Every row gives one point. Before rounding, the points of a table are all equally far from one centre. They may lie mostly on one side of it. Write the centre, to within rounding.
In the rows, 128 means zero.

Points (9 x 3)
[[113 132 199]
 [153 151 192]
 [131 139 200]
 [170 167 130]
 [162 144 172]
 [ 94 111 152]
 [168 195 165]
 [172 183 163]
 [ 95 225 115]]
Centre: [110 174 151]

Points (10 x 6)
[[127 144 190 168 148 219]
 [104 141 204 151 162 157]
 [ 98 147 195 116 141 140]
 [100 120 133  89 111 214]
 [149  50 181 151 141 208]
 [108  55 128 121 102 198]
 [ 89  98 137 107 154 155]
 [107 139 191 163  75 218]
 [114  63 156 185 127 159]
 [ 52  89 154 147 130 169]]
Centre: [117 103 177 134 117 184]

Points (13 x 9)
[[161 135  66 147 160  80 114 165  70]
 [198 124 116 122 110  28  77 128 102]
 [196 178  80  69  81 145 105 105  52]
 [228 118  72 100 127  90 133  85 128]
 [174 101 102  66  90 112  95 194  72]
 [231  99  90  80 102 130 116 148 126]
 [166  66 119  85 153  87  85  58 143]
 [148 195 120  74 169  91  56 160 131]
 [185 139  62 103 179 124 135 125 156]
 [228 148  74 130  94 114 135 115 124]
 [223 149 166 107 115 151  68 104  63]
 [187 127  96 127 164 111  64  98 179]
 [162 136  83 106  63  58 109 156 136]]
Centre: [150 135 119  99 124 116 100 113 103]

Points (18 x 12)
[[ 87 207 115 126 109 206 125 142 100  99  98 159]
 [172 190 186 132 212 144 126 133 121 165 100 147]
 [119 220 186 154 167 239 104 131 116 129 129 111]
 [ 89 189 175 118 212 179  93 176 137 106  99 125]
 [158 174 195 147 114 211 140  85 104 146 129 158]
 [110 190 175 116 112 134  78 206 112 181 121 158]
 [122 183 138 130 174 190 116  80  61 124 161 147]
 [139 191 153 161 151 216 123 172  81 106 107 201]
 [122 172 219 163 145 142 109 141  83 195 124 146]
 [147 162 184  97 203 177 158 155  87 109 114 148]
 [154 181 191 185 164 206 125 125 116 109 110 195]
 [100 225 198 143 212 155 124 151 130 126 185 167]
 [116 190 220 135 150 225 106 180 145 103 131 130]
 [ 86 212 167 147 183 183 182 117 132  92 130 159]
 [131 180 212 162 136 196 115 118 124  80 158 123]
 [163 175 169 160 127 214 126 132 177 120  94 175]
 [158 237 188 115 163 196 152 130 153 111 135 185]
 [162 184 181 136 150 197 154 112 119 109  76 147]]
Centre: [117 177 156 132 150 171 120 146 129 143 140 155]

Points (26 x 20)
[[160 167 159 133 100 147  81  75 116 151 106 108 122  73 194 126 106 129
   96  83]
 [125 151  73 160 154  42 121  96 151 126 111  65 149 134 172 147 101 121
  143 101]
 [114 147 163 140  84  79  75 141  86 175  97 155 127 125 185 130 136 152
  150 112]
 [160 125  89 122 114 104 118  88 107 127 120  91 148  96 214 166 101 153
  164 197]
 [180  95  83 114  94 141 109 110 157 152 113  64 150 107 180 102 177 151
   85 141]
 [137 126 113 202 104 144 122 109  59 138 127 132 147 102 165 122 125 102
  142 161]
 [173 145 131 145 127  64 170 178 129 152  83 113 115  95 150 124 153 142
  147  90]
 [151  98  98 107 114  84 159 113 122 126 158  81 198  76 178 138 146 105
  153 155]
 [152 138 114 102  82 129 169  98 159  84 141  73 149 114 147 176  88 104
  145 162]
 [108 111 108 142 106  92 160 124 133 172 184 134 117 124 156 113 186 128
  127 133]
 [169  98  89 143 102 178 178 110 102 156 169  96 154 120 162 141 120  86
  116 141]
 [138 155  83 155 125 115 150 124 112 101 156 138 193 113 140 130 185 143
  147 158]
 [145 162  81  98  92  54 103 119 151 170 162  89 138 124 175 135 115 152
  188 133]
 [176 120 121 163 121 134 180 118 111 115 100  88 140 140 160 157 109 152
  171  63]
 [173 151  97  79 126 145 149 129 163 161 154  65 161 111 223 156 135 131
  153 118]
 [148 110 115 141  73 147 198 130 127 123 162  78 126 107 157 155 122 137
  122 109]
 [195 134  70 158 107  97 143 145 143 172 147 109 116  98 174 132 118 119
  191  94]
 [166 141 113 120  76  73 170 101 103 176 109 123 172  92 203 123 138 164
  123 165]
 [163 145 110 123 122 131 202 113 146 124 120 165 174  94 164 157 161 137
  179 112]
 [155 138  85  54 163  93 170 129  81 141 119  72 141 121 164 143 127 156
  143 123]
 [165  99 144  85  86 102 130 165 102 118 137  73 120 133 174 154 162 107
   94 156]
 [152 150  97 177 135 140  58 134 158 177 130  74 162  89 155 120  98 158
  143 136]
 [162 122 122 118  72  82 163  82  67 155 120 107 177 105 129 134 144 118
  173  94]
 [152 162  82 146  98 151 149 108 150 124 138 108 179 116 158 157 158 102
  213 136]
 [148 144 114  92 105 106 175 116 142 142 130 122 148 102 249 149  93 123
  160 129]
 [143 143 136 123 142  78 196 111 129 135 129 141 108 167 142 165 157 137
  149  79]]
Centre: [149 135 113 120 119 118 118 116 132 149 110 119 147 128 152 145 125 121
 127 126]

Points (31 x 24)
[[196 175 125 105  49 111 166 193 173 122 172 172 140 112 122 139 156 152
  132 127 135 132 169 149]
 [129 166 143  88  67 138 218 197 156 152 138 175 195 113 209 153 134 166
  183 118  99 131 149  78]
 [155 147 174  74 124 128 177 184 144 145 200 118 153 129 167 200 162 156
  111  63 127 128 146 104]
 [ 95 145 125 111  96 132 179 226 114 143 154 169 159 116 132 189 139 103
  111 119 124 113 124 147]
 [120 153 140 115 115 125 169 223 136 121 141 164 197 123 151 158 119 165
  117 124 156 113 223  95]
 [126  89 120 114 100 150 199 178  87 157 129 200  94 110 179 171 128 193
   99 126 112 145 148 105]
 [108 130 133  54  51 137 178 211 135 114 179 149 167 146 147 141 137 128
  169  88 123 114 182 118]
 [119 191  92  84  94 148 189 218 127 211 127 154 157 126 130 145 145 136
  150  87 142  53 128 134]
 [159 158  91  97 118 167 195 196 118 108 122 146 129 116 139 203 105 123
  120 139 147 118 173  98]
 [162 180 126  97  78 128 149 240 132 119 117 155 169 114 140 132 173 187
  158  87 108 102 169 133]
 [135 144 144 131  91 141 197 192  89 126 165 179 168 131  85 160 120 161
  175 156 149 145 162 102]
 [119 204 104 119 109  81 166 215 111 108 153 150 127 144 146 155 140 154
  125 143 124 148 131 165]
 [128 169 136 105  68 160 194 166 152 111 179 142 129  81 190 119 153 150
  135 155 149  80 141 161]
 [130 139 163 100  81 191 176 192 105 102 144 119 134 141 104 130 165 146
  134  79  82 134 151 103]
 [163 137 105 110  36 111 203 176 124 116 130 164 166 165 177 163 104 125
  119 128 122 111 114 125]
 [154 161  89 111  70 126 165 206 146 249 153 201 160 117 153 140 146 149
  153 138 102 132 133 113]
 [143 153 120  58  77 147 159 192 111 124 125 171 124  71 130 133 178 150
  135  99 170 125 178 120]
 [134 176 114  73  90 120  99 190  99 156 163 107 139 133 174 188 156 138
  183  88  92 109 162 121]
 [159 173 108  88  96 162 212 166 131 159 176 168 131 100 157 178 140 178
  175 187 108  62 155 102]
 [140 109 147  88  54 123 154 205 173 173 154 139 125 135 117 121 179 170
  149 109 105 116 212 134]
 [ 71 119 104  99  79 172 186 219 132 121 127 187  91 106 160 167 109 169
  143  83 129 112 148 126]
 [111 180 112 144 128 156 184 235  98 190 181 118 182 135 112 169 149 144
  162 104 129  70 147 101]
 [163 162 148  90 116 133 189 214 176 140 177 166 109 140 104 159 125 125
  135  69 131 119 161 126]
 [124 202 153  94  84 121 154 177 165 151 137 173  99 109 132 157 105 108
  168  74 106 127 182 118]
 [151 146 193 133  89 131 216 168 120 199 200 147 129 130 166 142 133 169
  104  82 183 113 161 109]
 [ 89 106 124 115  77 154 147 190 154 129 175 145 138  86 118 127 118 129
  181 132 122 115 154 162]
 [137 225 125 102  78 159 181 154 142 159 170 204 162  67 138 138 139 155
  137 108  88 132 173 118]
 [136 187 195 108 104 142 178 159 123 118 191 131 132 112 205 140 151 122
  163 102 147  95 167  92]
 [105 139 150  92  35 139 174 209 121 170 149 160 150  77 144 192 126 181
  132  93  96  72 157 129]
 [121 169  77  88 116 165 163 196 165 112 137 174 155 175 145 123 165 161
  175 114 102 132 208  64]
 [186 150 154  96  74 180 176 163 123 151 170 151 160 123 151 192 118 162
  176 123 131  85 165 140]]
Centre: [121 155 106 126  90 129 167 161 138 158 155 134 130 128 150 140 138 174
 137 109 128 115 144  85]
